Rows are points. A path goes straight from each point to the next, and from the last back to the first. The post is the endless flat space through its rows: a point in 2 columns, a line in 3, a plane in 4, and so on, so that a path can go around it. How many times does the path go around the post? Going back the other way cancels.
In the rows, zero is written as 128.

Post (2 x 3)
[[145 153 101]
 [129  74 107]]
Path (29 x 3)
[[138 168 118]
 [154 113 142]
 [181  98  98]
 [149 117  57]
 [158   9 113]
 [143  87 117]
 [155 116 135]
 [156 118 118]
 [130 132 122]
 [142 101 117]
 [188 126  91]
 [180 106  76]
 [158 141 111]
 [140 158 126]
 [100  85 125]
 [136  83 135]
 [113  62 131]
 [ 87  17 104]
 [136 128  65]
 [151  74  93]
 [161 131 120]
 [124 139 132]
 [119 100 111]
 [ 98  73 117]
 [142 142 137]
 [163  83 117]
 [173 157  62]
 [118  81  61]
 [114 127 102]]
Times around: 0

Post (5 x 6)
[[109  53 141  52 156 137]
 [ 95 132 138 162 148 120]
 [ 94 133 112 129 118 131]
 [180 162 116 150 132 104]
 [158 113 116 161 107 106]]
Path (22 x 6)
[[110 129 104 107 114 170]
 [118 142 124 110 123 138]
 [ 52 147 160 109 143  84]
 [193 105 108 123  79  59]
 [136  73 164  91 152  88]
 [ 70  55 106 196 142 105]
 [122 138  90  93 175 170]
 [129 183 124 134 133 155]
 [114 171 145 145 126 115]
 [ 88 145 145 112 176  75]
 [106  54  58 128 120 129]
 [ 92 139 108 126 134 154]
 [128  95 177 145 135 113]
 [ 92  89 126 185  50  99]
 [132  68 109 174 149  70]
 [120  65 119 156 158 124]
 [201 148 120  91 137 161]
 [182 127 140 164  88 102]
 [ 92  95 131 189  69 149]
 [151  87 123  96  32  89]
 [130 151 127  98 145  80]
 [157  89  81 125 178 113]]
Times around: 4

Post (8 x 9)
[[124 151  92  89 137  80 162 112  89]
 [135 131 166 132 159 132 123 118 179]
 [128  90 126 122  99 134  84 101 145]
 [161 125 134 161 168 147 101  73 150]
 [139 107 121 157 179 129 120  98 172]
 [193  90 107 159 129  98 121  81 132]
 [119 104 173  57 145 105  94 170  96]
 [ 81 151  75 111  84 159 152 150 129]]
Path (23 x 9)
[[136 112 129 123  99 141 140  83 121]
 [107 131 133 151 127 162 105  88 127]
 [157 147  82 183 145  90 111  37 101]
 [164 162 159 117 187 122  89  91 171]
 [171 155  86 160 118 128 178  97 163]
 [100 126 157 128 120 194 116 127 158]
 [ 95 136 148 149 129  92 162 117 168]
 [114 209 110 171 164 150 103  40 112]
 [150 123  93  94 120  60  93  55 125]
 [179  50 154 105  80  75  92 131 175]
 [151 116  90 107 171  91  63  90  97]
 [124 164  91 174 225 146 113  85 102]
 [154 116 152 159 106 130 107  48 177]
 [ 95  41 111 151 122 173  94 118 166]
 [172 180 189 127 140 101 165 100 144]
 [167 107 136 141  93  59  72  41 153]
 [165 195 135  99 188 140 154 170 114]
 [145  80  93 149  97 158  94  92 151]
 [118  61 104 118  85 157 102 102  91]
 [ 73  78 117 156 149 163  76 102 149]
 [154 129 150 112 145 119 108 147  97]
 [172 161 111 130 170 103 141  91 120]
 [114 143 142 118 160 161 115  96 178]]
Times around: 3

Post (13 x 14)
[[141 150 135 147 186  66 156 121 107  95  96 131 103 112]
 [108 163 123 148 185 152 120  69 113 111 106 168 115 129]
 [144 151  98 148  86 108 159 109 137 157 101 137  73 100]
 [112 142 149 139 134 100 134 105 189 186 132 138 174 153]
 [113  83 199 191  87  89  95  78 160 117 112 143 123 118]
 [115 149 139 131  86 114 125  95 136 164  79 136 121  69]
 [ 97 214 131  85 131 131 162 161 132 122 126 143 100 116]
 [ 85  88 117 171  91  71 124  91 154 157 129 208 168  90]
 [170 117 139 132 104 125 134 125  70 117  88 127  98 133]
 [109 132  93 119 133 113 136 139 116  99 136 122  98  95]
 [164 125 139 152 107 177 211 109 111 151 149 125 106 117]
 [200 134 155  64 107 172 126 114 133 102 125 152  84 104]
 [142 147  93 118 170 165 195 169 135  90 112 137 131 128]]
Path (31 x 14)
[[144 124 143 120  57 115 115 139  90 106 137 134  82 126]
 [148 169 145 136 152 155 158 116  92  95 125 139  68  92]
 [ 98 195 113 160 161 146 116 114  83  49  55 171  81  68]
 [ 78 154  98 157 144 186  83  72 172 102  77 116 141 103]
 [149 197 144 113  73 176 164  81 172 120  92 113  78  94]
 [105 159  87 156 127 129 146 105 185 138 168 123 139 117]
 [178 173  79 107 116 130 157 140  90 133  52 181  95  87]
 [131 127 138 166 115 175 163 124 144 167 109 153 121 134]
 [165 127 160  75 159 170 128  84 166 133 127 174  87 133]
 [117 130 186 140 153  55 159  70 161 170  76 114 136 136]
 [219 161 104  33 108 159 187 139  58 102 104 134 111  94]
 [170 144  84 116 100 152 151 125 168 123  87 167 136  90]
 [207 148 142 165 192 132 159  99 220 162 125 192 155 129]
 [159 127 126 125 115 110 196 141  86 148 107 176 124  72]
 [ 82 122  96 166 143  80 141  82 151 163 164 225 123 144]
 [165 113 138  85 106 104 179 116 159 164  95 111 125 146]
 [154 175 135  72 104 111 145  91 113 145  66 143 163  90]
 [ 71 200  85 129 184 109 106  98 160  84 196 197 111 125]
 [214 145 132 178 127  85 172 122 140 170 108 115  89 138]
 [ 76 151 171 134 136 106 130 116 177 144 147 151 120  99]
 [ 75 138 130 127 117 151 101  92 161 167 196 166 109 152]
 [139  94 169 171 128  79 167 186 145 125  99 140 150 148]
 [ 69 181 166 140 116 181 116  90 212 153 117 150  99 144]
 [110 105 125 142  85  73 180 108 103 140 132 141 113 118]
 [123 173 137 118 190 147 159  25 118 150 166 145 124 113]
 [148 194 115 153 177 126 144  63 125 142 124 158 150 123]
 [161 119 160 211 137  95 105  88 150 152  90 105 128  96]
 [113 123  77 184 195  84 202 142 129 146 118 185 115  74]
 [ 67 116  93 127 168 175 184 141 142 100 203 180 109 143]
 [196 108 101  91 131 122 191 111  90 170  71 123 148  96]
 [143 165 131 129  80 101 219 145 148 101 100 145 118 108]]
Times around: 4

Post (17 x 18)
[[153 136 172 114  86 159 149 109 125 112 133  71 174 128 105 161 160 107]
 [175 119  88 108  87 136 156 137 155 175 135 155 143 114 112 166 172 105]
 [147  97 129 156 117 133 146 139 159 164 120 147 142 126 147  86 156 162]
 [ 59 136 114  77 121 147  47 165 100 120  92  62 103 121 153 151 119 136]
 [143  93 170 119 100 138 147 115 135 202 113 109 138  73 148 125  89 170]
 [148 122 123 137  77 161 141 106 111 187 134 149 136  82 184 120 184 164]
 [137 109 148 114 129 150 162 136 141 142 136 116 127  89 174 100 106 123]
 [125 136 130 107 126 139  84 144  99 143 107 133  92 156 127 107  85 194]
 [136 108 168 147  82 196 154 106 151 147 148  92  89  85 104 112 157 130]
 [156 130 120 161 127  59  89 134  80  92 135 144  66 173  58 177 117 126]
 [173 120 106 134 172  91 111  92 128 143 223 127 215 133  81 184 171 101]
 [130 141 170 137  78 132 116 169 128 144 168 133  73 138 113 125 171 161]
 [149 171 122 118 130 135  80 110 146 115 152 120 138  96 101 195 166  95]
 [138  85 153 151  94 166 162 116 167 128 141 142 154 152 128 158 143 167]
 [160 121 115 177 160 135 113 153 133 149 150 142 134 149 129 135 123 103]
 [124 136 114 170 151 176 157 176 116 128 134 116 132 100 119 122 104 145]
 [126 196  90 153 165  88 126 101 132 146 147 139 149 169  74 185 150  58]]
Path (24 x 18)
[[137  71 177 209  79 149 227  46 120 162 162  95 154  97  63 141 118 154]
 [ 96 163  70 157 155 125 159 127 171 135  86 126 175 145  92 192 109  99]
 [ 92 155 163 169 134 159 135 150 135 127 148  55  48 141 114 121 152  87]
 [125 195 142 154  94 171  98  97 102 144 139 155 123  84 148 166 216 163]
 [107 186 122 127 124  99 129  84  78 188 132 128 134 128  73 125 152  94]
 [110 125 162 151  70 115  88 128 122 134 115 103  56 154 107  86 167 160]
 [208 157 152 189 112 106 162 157 122 139 224 163  56 111 102 119 150 153]
 [118 126 105 155  76 137  96 113 140 104  97 107 128 149 138 186 171 144]
 [ 93 172 151 104 103  73  84 138  52  98 154  81  98 171 139  97 156 112]
 [145 114 143 116  98 163 114 183 136 157  62 168  98 158 158 124 109 121]
 [120 133  95 174 159 225  93 154 146 172 155 129  95  50 107 128 177 133]
 [125 149 139 150 119 146 184 153 153 116 103  74 116 193 126 101 143  72]
 [183 138 151 129  65  89 148 110 151  83 162 151  98 162  89 200 137 145]
 [193 125 143  70 120 139 123 115 128 171 156 140 163  96 168 183 158 152]
 [150  82 142 130  96 157 114 179 171  35  30 134  62 155  73 168 110 116]
 [130 126 113  26 112  99  50  33  88 141 150 143 175  21 155 146 142 192]
 [ 98 124 122 156  65  69 130 121 112 142 176  90 155  95 136 201 178 144]
 [165  96  99 106 126 106 137 129 150 149  90 137 188 160 141 166 115 162]
 [170 117 167  91 136 104 152 135 123 169 171 116 127  30 102 142 172 103]
 [141 156 167  73 115  75  84  29  92 139 123 139 151 125  72 221  78 134]
 [ 97 125 121  92  94 101  84 100 151  68  88  87 133 155 169 150 144  93]
 [146 137  97  85  80 111  95 139 126  79 114 126 135 134 115 202 160 160]
 [122 100  91 110 187 124 141  84 144  94 112 127 146 123  72 227  90 111]
 [143  89 176 211 105 137 164 102 128 207 127 154 129 116 156 100 143 160]]
Times around: 3

Post (17 x 18)
[[139  89 143 152  83 103  81  69  75 167 176  87 132 159 149 129 219 119]
 [119 153  94 104 149 112 158 180 137 152  98  82 107 105 152 101 142  88]
 [121 154  53 123 152 130 150  86 159 120 123 158 131 124 188 143 156 134]
 [103 168 144  82 125 104 148 196 164 107  67 107 132  89 153 104  97 108]
 [153 114 165 173 115 123  78  87 100 157 187 151 111 106 138 108 182  74]
 [ 92 148 143  72 176 149 166 222 205 107  65 130 133 143 152 142 124 103]
 [113 143  75 149 142 100 132  96 192 137 135  98 103  94 150 165 147 125]
 [ 31 128 139 103 136 136 177 201 150 139  89 140 168 115 159 120 107 118]
 [ 87 146 117 103  99 135 159 198 182 120  84 135 114 157 160 110 109 115]
 [152  64 148 150 117 113  88  82  46 186 152 129  70 139 135 131 153 149]
 [ 55 148 101  85 135 109 121 159 133 133  91 144 128 149 132 124 127  95]
 [125 112 177 148 101 101 138 100  54 137 198 154  97 110 105 145 185  96]
 [117 126  66 145 157 118 178  80 179 108 114 118 121 123 108 128 126 131]
 [132 113  41 121 140 148 124  98 150  87 128  91 116 116 168 160 121 134]
 [136 156 158 137 104 158  90  70  73 170 171 134  76 136 109 109 192 114]
 [125  88 143 135 108 112  75 106 107 149 184 127  81 121 141  87 204 143]
 [152 111 141 139  97 130  97  89  91 183 172 171 121  82 105 133 209 102]]
Path (26 x 18)
[[ 83  87 106 117 124  94 127 147 159 107 129  98  83 114 123  84 130 121]
 [ 91 142  87  81 137 128 197 138 195 125 134 139 125 149 134 185 167 112]
 [126 217  69 127 184 180 180 140 198 128 114 176 104 120 145 184 104 148]
 [168 185 165 166 153 135 102  86  91 149 122 151  98 123 123 104 151 109]
 [119 180 104 153 137 131 163 101 180  83 132 150 111 132 129 146 173  64]
 [ 77 108 111 155  48 123 156 111 136 112 161  89 127 130 166  77 144 119]
 [113 118 135  74 199 145 213 179 224  70 120 212 157  42 138 172  87 140]
 [133 147  91  76 129 140 154 180 134 144 105 173  84 105 128 140 136 143]
 [141 120 102 111 102 145 116 139 161 106 123 183 124 143 107 122 185 133]
 [ 89 142 140 131 100 122 115 104  59 164 133 226 131  62 114 135 131  83]
 [140 145 194  85 123 245  95 167 116  50 126 157 126 138 215  88 120  85]
 [166  77 195 141 108 144 128 128 121  93 149 118 111  89 131 112  85 114]
 [123 120 207  77 167 153  87 183  89 131 128 130 183 128 156 104 123  97]
 [165 223  99 144 119 167  89 116 183 164 117  64  92 111 140 150 187 121]
 [ 89 102 104 119 101 139  64 139  72 185  88 173  85 127 174 122 152 141]
 [129  32  81 157 110 111 115 110 191 163 123  78 100 130 193 100 190 148]
 [112 126 113 104 146  94 119 104 160  76 149 101 106  81 145  63 152  99]
 [123  75 160 118 177 132 168 164 147 191 121 150 105 110 125 119 101 127]
 [127 165 134 133 119 154  52 130 175 132 125  97  83 116 165 105 127 139]
 [103 151 149 120 139 145  83 143  83 140 104 113 111 133 144 155 153 143]
 [144 162  69 100 109 136 114 121 163 149 103 101 115  91 120 102 202  90]
 [ 51  63 143  90 113 149 117  94 149 169 128 196 156 223 151 175 169 134]
 [ 93 200  97 120 126 116 150  99 129 159 168  89 121 131 135 145 207 104]
 [134 186 102 105  88 111  74 116 168 109  99 128  74 201 100 110 140 108]
 [141 125 108 147  90 102  79 129  53 193 127  72 118  82 156 113 145 132]
 [127 112 133 154  94  77 151 150 108 107  86 101 165  91 165 123 121  77]]
Times around: 5

Post (17 x 18)
[[157 115 126  81  93 168 125 129 138 144 152  99 156 159  91 130  79 112]
 [149 147 153 193 110 156  93 121 145 116 101 117 118 211 124 120 102 130]
 [ 94 155 145 124 128 111  66 152 192 114 137 127 119 149 105 146 109 143]
 [104 191 139 172 119  99 176 120 185  86  90 136 135 178 105 119  81 154]
 [136 120 150 102 153 147 145 129 133 169 124 175 111 126  70  87  89 131]
 [135  98 134 141 173  98  93 125 190 114 131  98  90 117 102  91 144 128]
 [110 108 157 140 126 112 137 130 156 126 115  96 104  65 113 124  76 132]
 [114 145 139 105  97 132 162 120 134  93 100 141 126 127 156 138 174 133]
 [167 150 106 204  69 100  84 166 173  99  72  90 134 139 104  88 156  92]
 [136 157 107 125 116 146 118 149 227 109 135 109 160  58 137 160 116 136]
 [186  82 108  59 135 119 140 133 104 108 139 140  74  66 185 126 112 135]
 [100 156 136 116 156  91 100  97 170 199  99 142  95 129 184 139 137 127]
 [143 131 114 118 114 126  83  86 180 181  84 131  75 131  95 151  98 151]
 [152  92 117 167 129  98 125 125  87 103 120 127 155 159 110  99 120 150]
 [110 163 125 100  88 177 109  79 173 136 148 176 132 163 134 103  99 135]
 [124 137 100 126 143 144 113 119 122 160 113 113  91 161 118  98  96 181]
 [ 71 123 119 172 157 134 158 117 148  57 113 180 125 134  83 120 127 105]]
Path (29 x 18)
[[ 91 131 107 128  80 181  58  74 156 142 102  72 143 111  68 111 126 162]
 [ 66 143 111 170 112 194 127 149 145  70  94 104 103 110 137 117 100 169]
 [ 99 173 109 126 163  96  93 136 124 109 148 150 179 114 162 106  60 174]
 [ 61  99 168 160 180 127 156 168 100  57 180 161 171  62  76 100  64 142]
 [175 158 140 108 132 150 202  90 158 113 135 209 109 203  91  93  91 152]
 [210 119 198 190 112  77 110 142 212 140 127 129 129 113 147  75  80 103]
 [127 141 196 167 122 210  94 123 151 184  96 159 111 171  87  72  40 150]
 [164 142 147 154 152 106 147  69 210 163  78 128 161  87 126 128 147 136]
 [149 163 118  93 162 149 142 134 125 184 133 167 164  85 138 150  58 134]
 [119 133 110 204 166 134 146 114 148  88  53  20  67 149 180 103  60 111]
 [112  82 138 132 144 157  82  55 160 141 149 126 138 186 101 168  69 152]
 [166 154 101 116  85 128 136  91 196 107  70 133  84 169  98  89  94 110]
 [ 50 141 149 113 127 127 176 118 102 101  96 152 139  99 140 145 177 125]
 [196 145 120 101  83 158 163 122 142 150 106  99 120 121  90  96 163 152]
 [140 127 127  93  70 166 147 136 127 112 118 147 117  92 127 155 111 170]
 [ 85 117 132  95 114 100  87 140 163 123 134 142  57 105 141 171 162 128]
 [140 139 170 133  92  48 126 140 204 115  98  99  76  69 133  89 165 134]
 [ 92 114 137 151 123  99 115 164 146  98 118  92 129 194 136 168 157 136]
 [137 108 127 110 123 190  76 125 210 186 137  80 134  98 145 149  59 192]
 [151 178 144 104 158 124 156 168 165 120  88 140 161 175  93 217  72 121]
 [137 133 133  62  69 210 128  83 131  81 134  95 164 116 109 195 156 112]
 [178 146 111  93 150 124 124 127 148 104 117 165 107 135 126  64 106  87]
 [216 131  37 153  72 152  82  98  66 141  86 153  85 150 109  80 132 128]
 [ 99  99 115 104 135 114  61 186 136  90 189  72 147 145  84 211 138  88]
 [ 91 119 127 177 150 138 140 129 147 177  96 140 117 167 117 110 156 150]
 [170 179  84  93  77 113 115 189 207  93  84 143 161 130  93  85 144 176]
 [124 169 111 136 111  98 110  92 181 180  26 107  93 130  96 143 140 130]
 [176 142 127  62 127 155 143 123 156 128  81 117 101 148  81  96 131  51]
 [ 65 171 141 160 214  74 172 142 174 135  84 165 126 147 109  71 117 144]]
Times around: 3

Post (17 x 18)
[[110 118 102 121 104  99 107 135 107 104 138  82 191 136 150 118 142 132]
 [110 118 150 151  86 138 152  55 140  95 101 156  69 160 145 129 138 147]
 [151 141 105 128  97 104 105  97 109 136 147  72 140 167 132 103 134  96]
 [132 124 139 108 145  95 123 119 115  77  94 112  90 160 173 126 117 114]
 [106 126 146  89  92 132 111  99  88  73 115 106  92 165 130 158 123 110]
 [150 146 119 114 104  77 129 123  99 112 174 128 174 111 147 144 110 127]
 [148  92 149 172 138 136 152 154  79 127 108 121  77 190 119 117 121 130]
 [138 135 132 101 136  83 134 160 136 147 173 133 156 154 108  88 141 150]
 [149 141 122 129 173 137 143 155 140 156 166 109 127 142 143 144 132 143]
 [150 141 159  87  59 154 106 130  82 128  80  93  93 133 161 122 133 104]
 [ 75 142 142 151 126 113 152 109 116 132  68 158  65 184 156 148 113 100]
 [142 154 115 154 126  75 103 173 155 114 194 134 154 161 146 129 151 131]
 [132 139 171 130 114 123 129  71 101 104  42 134  90 179 138 162 152 104]
 [126 128 141 134 128 108 138 160 120 121 175 101 150 117 131 103 165  77]
 [142  82 109 110 114  86  85 132 140 143 170 143 138 127 145 156 126 117]
 [130 137 135 162 169  88  92 147 123 159 187 132 146 115 112 106 127 161]
 [112 113 161 128 101  91 143  91 101 123  86  96  63 160 156 169 137 148]]
Path (23 x 18)
[[154 144 103 100 100 110 104  77 174  76 164 173  97 161 133 133  95 121]
 [128  21 169  63  64 100 106  82  78  94 132  51 151  82 143 106 104 170]
 [190  79 128 150  85  85  84  83  67  92 158 123 156 110 176 177 117 156]
 [129 152 136  68  87 139 157 122  96  81 122 106 142 157 151 114 144  55]
 [189 140 166 142 132 129 148 101  82 141 143  46 142 131 133 120 128 202]
 [141 133 182  88  57  98  78 192  93 140  71  59  93 117 187 169 143 110]
 [117 110 154 100 115 100 121  95 119  85 122 135 146 176 151 128 142  46]
 [ 50 138 140 176 178 104 136 197 170 132 105 151 129 195 176 151 132   7]
 [114 171 109 147 138 128 141  75 160 159 147  86 141 138 138 175 129 176]
 [184 113 167  42  93 135 123 112  78 107 174  93  65  94 100 159 163 174]
 [164 131 145 127 139 136 117  85 107 114 127 107 116 197 123  90 181  99]
 [131 114 124  88 148 111 128 144 123  85 130 114 106 129 172  89 175 114]
 [128 143 145 197 114 108 113  97  84  71 106 112 102 119 123 140 110 174]
 [115 132 160 108 148  48 112  80 125 110 138 110 105  96 118 140 179 232]
 [131  92 113 200  93 157 122  80  95  65 181  67 160 116 163 114 168 162]
 [122 127 142  45 103 134 167 135 126 133 124  92 108 118 168 119 149 174]
 [178 152 124 130  58  51 103 131 103 106 127 126 121 173 129 137 145 152]
 [124 115 138 101 143 119 145 149 151 125 106 110 118 160 125 112 109  95]
 [ 92 124 173 114 133 141 121 125  98 128  98 135  82 164 124 124 116 165]
 [126 142 105 187 165  83 108 116 123 134 179 144 127 145 145  91 113 139]
 [117 165 173  70 112 121 156 171 111 159 125 112 126 132 129 145 178 132]
 [133  77  69 136  34  90 105  97 142  93 194 125 159 142 182 110 114 105]
 [ 81 159 164 144 165 119 177  58 156 126  50 128 105 172 158 120  97 123]]
Times around: 0

Post (17 x 18)
[[ 72 100 113 129  83 173  73 118 120 151 146 134 118 132 108 148 117  84]
 [128 111 144 145 118 108 124 113 108  95 179 124 133 109 113  93 121 146]
 [138 150 131 154 135 106 138 152 109 138 191 149 122 138 115  95 180 139]
 [120 120 119 134 100 164  87 146 192 104 110 133 150 141 127 103 152 102]
 [ 88 111 113 101  79 166  87 112 131 151 118 157 138 158 125  73 124  91]
 [120 119  91 142 138  87 102 150 140 104 135 195 135  62 136 140 111 109]
 [112  99 112 154 140 170 136 159 115 103 167 163 107 143 110 138 117  95]
 [127 140 118 202 117 104 131 160 105 110 193 154 149 144 139 105 141 160]
 [ 91 179  37 153 144  92 162 139 152 117 190  98 144 138 166  66 206 168]
 [108  98 115  78 104 133  75  99 147 136 106 150 118 178  90 134 142 138]
 [116 135  90 115  87  95 129 142 152 140  83 125 152 103 121 125  87 109]
 [158 141  99 142 159 115 131 149 131 110 206 136 166 120 153 114 150 128]
 [135 148 128 189 167 133 160 129 122 109 163 157 179  94 148 103 172 154]
 [102 148 130 148 138  85 127 108 149 105  97 156 138  92 124 149  78  67]
 [ 99 190 119 116 122  95 163 134 149  96 152 127 133 123 154 112 150 157]
 [131  89 123 155  66 144 100 111 132 127 157 171 104 133 128 153 119  98]
 [115 141  89  95  68 135  97 114 119 111  81 120 119 142 122 135 143  91]]
Path (29 x 18)
[[127 196 107 155 101  60 141 146 189  92 133 117  81 127 101 195 146  69]
 [ 86 129  85 170 141 111  78  80  91 181 195 213 129  74 141 171 140 136]
 [144 133  80 166 108 137 121 148 186  87 126 157 120 122 163 119 183 143]
 [112  90 174 199 154 149 182 116  97 148 127 131 114 208 104 118 115  97]
 [114 108 137 119 136 135 153 101  67 102 115 163 154  99 108 147 155  94]
 [126 129  99 145  55 144 125 171 168  97 131 154 139 157 121  77 114  66]
 [ 88 102  25 174 153 129 128 132 132 113 186 132 151  92 130  65 129 139]
 [131 158  53 122  93 140  74 187 188 153 183 116  99 198 152 131 175 151]
 [173 107 120 151 169 177  96 237 212 114  96 110 184 187 150 127 139  77]
 [142 107  79 150 199  98  98 176 199 108 130 139 188 124 151 102 161  97]
 [ 97 135 139 115 101 135 142 135 123 153 114 125 118 143 138 113 135 167]
 [ 63 148 105 130  91 138 134  82  85 139 154  95 137  97 132  95 112 169]
 [141 130 128  96 161 142  84 105 196  98 122 184 178 183 112  53 173 157]
 [117 115 129 142 104 160 113 106 118  76 130 148 140 105 126 146 166 106]
 [ 76 111  37  82 135 105 122 206 149 148 203 162 104 136 141  98 149 106]
 [102 127 140 120 130 100 112 144 133 132 137 157 102 133 105 186 122 149]
 [106 115 195 158 125 213 131 101 101 132 119 142 137 123 105   7  84  88]
 [ 85 143  64 162  69 140 106 129  89 148 229 148 105 125 148 129 123  92]
 [ 96 121 131 111 111 152 129 110  88 135 156 184 159 144 104  70 122 130]
 [121  70 112  79  58 139 100 177 139 101 146 154 119 188 118 181 100 100]
 [ 86 113 180  88 126  97 154  96  87 101 111  97  88 119  60 168  84 166]
 [105 169  74 160 148 131 131 139  51 118 140 137 112 131 158 115 167 112]
 [ 75 210 115 168  44 119  88 111 136  93 181 101  74 115 139 144 163 141]
 [154 151  70 192  71 161  98 178 186 118 140 182 201 135 158 102 198 125]
 [113 107 128 137 155 163  99 187 164  89 141 176 146 157 109 136 154 123]
 [131  94  83 126 201 116 109 114  83 142 198 185 168  72 143 114 147 107]
 [128 106  45 179  88 121 123 168 132 142 138  46 138 127 140 100 122 106]
 [110  56 134  85 115  95 131 157  91 127 141 142 117 130  78  79 135 206]
 [108 123 110 150  91 122 126 149 142 105 145  99 147 143 116 116 108 104]]
Times around: 1
